Each row of a before or after table is a point. The points were changed in one or more steps. Then noise was added and the rows were shuffled. The steps act on columns, c1 being the first. Name the steps. A step turns or swaps two columns, mirrors them in a line or flattens them onto one, adds a multiple of one to another, or multiplies or shifts one. Angles are multiples of 10 degrees, from the lower column toward the higher: turns from -170 to 170, lines from 10 to 170 but not 90. Use the fewest steps. Two steps may share a column if one is a turn and the other turns, adds or multiplies; they go together, in the order done. Otherwise the lowest column goes first.
In the rows, 100 means zero.

Before (13 x 2):
[[94, 98],
[98, 94],
[113, 94],
[154, 95],
[99, 108],
[164, 100],
[104, 68],
[92, 55],
[93, 74],
[106, 66],
[136, 5],
[112, 82],
[115, 56]]
After (13 x 2):
[[94, 113],
[70, 106],
[96, 156],
[94, 98],
[67, 106],
[55, 94],
[4, 136],
[100, 95],
[109, 100],
[81, 110],
[100, 163],
[54, 116],
[76, 93]]
Steps: swap c1 and c2

Before (13 x 6):
[[70, 145, 93, 134, 36, 113],
[118, 112, 103, 119, 90, 88],
[110, 129, 68, 141, 113, 80],
[77, 58, 130, 60, 100, 139],
[92, 128, 163, 134, 68, 131],
[126, 154, 73, 95, 112, 86],
[98, 134, 83, 111, 121, 64],
[73, 43, 153, 80, 88, 149],
[66, 122, 115, 125, 32, 105],
[106, 122, 109, 93, 76, 74],
[54, 81, 131, 84, 143, 137],
[108, 61, 47, 87, 111, 86],
[83, 67, 122, 77, 106, 169]]
After (13 x 6):
[[127, 148, 73, 108, 112, 88],
[93, 144, 163, 97, 69, 146],
[110, 123, 68, 142, 112, 120],
[105, 134, 109, 115, 77, 78],
[54, 58, 132, 62, 144, 111],
[82, 65, 123, 33, 106, 126],
[99, 124, 83, 134, 121, 85],
[117, 118, 104, 123, 90, 107],
[74, 49, 154, 49, 88, 116],
[70, 176, 93, 112, 35, 134],
[66, 157, 114, 112, 32, 121],
[77, 58, 130, 44, 100, 95],
[108, 56, 47, 103, 112, 81]]
Steps: add -0.5 times c5 to c2; turn c4 and c6 by 50 degrees

Before (8 x 9):
[[102, 58, 117, 102, 113, 95, 91, 120, 87],
[118, 94, 125, 111, 131, 97, 122, 102, 96],
[111, 134, 94, 65, 84, 95, 75, 109, 101],
[106, 124, 94, 121, 91, 89, 76, 66, 135],
[110, 82, 124, 112, 125, 114, 105, 128, 121],
[94, 119, 75, 98, 105, 80, 85, 83, 137],
[132, 108, 88, 76, 89, 70, 62, 133, 97],
[93, 89, 131, 113, 114, 78, 97, 120, 105]]
After (8 x 9):
[[156, 109, 126, 112, 72, 106, 124, 100, 116],
[129, 101, 123, 120, 93, 101, 104, 69, 131],
[83, 107, 74, 83, 121, 109, 84, 124, 132],
[198, 82, 87, 82, 106, 144, 62, 87, 91],
[130, 88, 93, 55, 112, 109, 76, 94, 91],
[78, 107, 131, 117, 92, 126, 98, 94, 115],
[117, 130, 91, 90, 131, 91, 75, 135, 121],
[106, 80, 119, 138, 81, 115, 90, 84, 99]]
Steps: multiply c1 by 3; turn c2 and c4 by -60 degrees; mirror c5 and c9 in the line at 70 degrees; turn c6 and c8 by -150 degrees

Before (12 x 14):
[[95, 139, 149, 157, 162, 92, 76, 73, 108, 110, 112, 83, 84, 75],
[83, 80, 108, 143, 98, 155, 131, 140, 42, 68, 27, 174, 75, 57],
[132, 109, 92, 86, 70, 116, 129, 109, 82, 81, 101, 113, 112, 65],
[87, 129, 160, 167, 120, 68, 139, 66, 148, 118, 106, 139, 113, 77],
[72, 95, 101, 99, 82, 130, 98, 184, 72, 174, 166, 88, 105, 107],
[132, 159, 81, 137, 101, 75, 124, 102, 101, 144, 94, 107, 67, 80],
[95, 132, 110, 100, 129, 108, 163, 104, 76, 100, 51, 74, 82, 133],
[154, 90, 97, 124, 102, 57, 111, 116, 122, 91, 58, 120, 81, 72],
[80, 65, 137, 86, 72, 93, 125, 106, 71, 134, 82, 111, 71, 105],
[81, 90, 81, 103, 114, 128, 61, 125, 130, 78, 55, 134, 51, 114],
[82, 100, 88, 159, 147, 94, 64, 100, 34, 103, 97, 130, 109, 111],
[59, 125, 115, 85, 147, 76, 133, 88, 95, 85, 108, 86, 110, 70]]
After (12 x 14):
[[83, 135, 160, 169, 124, 68, 50, 65, 149, 118, 95, 78, 95, 81],
[116, 134, 108, 101, 129, 106, 53, 111, 78, 101, 67, 146, 89, 135],
[72, 122, 112, 88, 148, 78, 74, 89, 99, 86, 94, 122, 70, 69],
[144, 157, 82, 135, 102, 76, 77, 102, 99, 147, 81, 104, 111, 79],
[111, 139, 148, 154, 159, 87, 124, 72, 107, 107, 100, 106, 90, 74],
[129, 89, 78, 101, 115, 128, 121, 126, 127, 78, 59, 54, 58, 115],
[112, 84, 111, 144, 100, 157, 43, 137, 39, 67, 5, 39, 73, 57],
[81, 103, 90, 158, 149, 91, 123, 97, 35, 99, 102, 60, 89, 111],
[82, 96, 104, 100, 81, 133, 104, 182, 71, 176, 170, 112, 77, 108],
[118, 65, 136, 87, 68, 94, 71, 105, 72, 132, 84, 99, 69, 105],
[143, 90, 94, 125, 102, 52, 83, 117, 122, 91, 45, 83, 134, 72],
[106, 107, 91, 84, 67, 115, 65, 106, 86, 81, 83, 98, 131, 64]]
Steps: turn c1 and c13 by 60 degrees; turn c7 and c12 by 160 degrees; add 0.5 times c14 to c11

Before (10 x 24):
[[125, 139, 78, 102, 146, 62, 62, 150, 120, 88, 59, 92, 119, 134, 62, 113, 106, 75, 91, 73, 94, 127, 53, 145],
[114, 100, 86, 72, 129, 112, 124, 122, 109, 134, 116, 92, 86, 151, 139, 78, 90, 146, 65, 107, 98, 118, 111, 30],
[59, 74, 116, 89, 91, 88, 62, 56, 128, 97, 129, 152, 123, 97, 75, 90, 93, 134, 121, 124, 94, 135, 75, 123],
[121, 88, 119, 94, 137, 117, 107, 112, 166, 132, 93, 108, 119, 111, 141, 81, 117, 96, 82, 113, 105, 105, 112, 37],
[90, 53, 105, 103, 90, 66, 27, 46, 122, 99, 108, 132, 129, 109, 75, 123, 66, 141, 98, 139, 171, 132, 56, 92],
[129, 104, 105, 94, 56, 50, 115, 135, 97, 84, 84, 94, 97, 119, 40, 104, 104, 50, 81, 96, 122, 111, 5, 147],
[101, 70, 139, 106, 135, 113, 114, 92, 154, 109, 138, 89, 94, 139, 156, 48, 75, 121, 71, 84, 99, 87, 160, 54],
[74, 90, 99, 123, 112, 116, 58, 52, 116, 123, 134, 129, 112, 108, 80, 120, 83, 101, 97, 106, 115, 99, 63, 87],
[166, 139, 101, 60, 109, 98, 86, 158, 95, 83, 69, 76, 80, 130, 54, 137, 136, 103, 73, 101, 85, 88, 84, 155],
[110, 105, 95, 70, 103, 99, 100, 97, 139, 91, 140, 107, 69, 85, 132, 73, 86, 107, 95, 72, 121, 110, 110, 68]]
After (10 x 24):
[[121, 89, 129, 83, 137, 117, 107, 110, 167, 134, 96, 109, 119, 108, 140, 82, 116, 97, 80, 112, 105, 107, 113, 39],
[72, 89, 105, 135, 116, 112, 58, 50, 119, 122, 135, 130, 116, 106, 82, 123, 79, 98, 97, 110, 116, 98, 65, 85],
[63, 73, 126, 95, 95, 120, 65, 56, 128, 100, 129, 149, 89, 98, 73, 91, 97, 134, 120, 125, 97, 136, 79, 124],
[101, 69, 150, 125, 136, 96, 114, 93, 153, 106, 137, 88, 112, 137, 160, 48, 77, 118, 69, 85, 99, 88, 162, 53],
[129, 109, 117, 92, 56, 97, 114, 130, 96, 82, 82, 92, 50, 118, 39, 103, 105, 46, 82, 96, 121, 108, 5, 147],
[164, 139, 114, 37, 107, 80, 89, 156, 93, 83, 71, 76, 96, 128, 54, 137, 135, 102, 71, 101, 82, 87, 84, 157],
[109, 106, 104, 83, 105, 71, 99, 94, 141, 89, 135, 102, 96, 86, 131, 70, 86, 109, 95, 69, 120, 106, 110, 68],
[88, 53, 114, 129, 93, 126, 27, 49, 124, 100, 108, 131, 66, 105, 73, 125, 66, 141, 98, 136, 170, 135, 55, 92],
[123, 138, 90, 97, 142, 120, 62, 153, 119, 83, 62, 92, 59, 136, 60, 113, 107, 74, 94, 76, 92, 126, 54, 145],
[113, 101, 93, 77, 128, 86, 124, 121, 112, 137, 116, 94, 116, 150, 139, 81, 89, 145, 64, 109, 99, 118, 110, 30]]
Steps: shift c3 by 10; add -0.7 times c17 to c4; swap c6 and c13
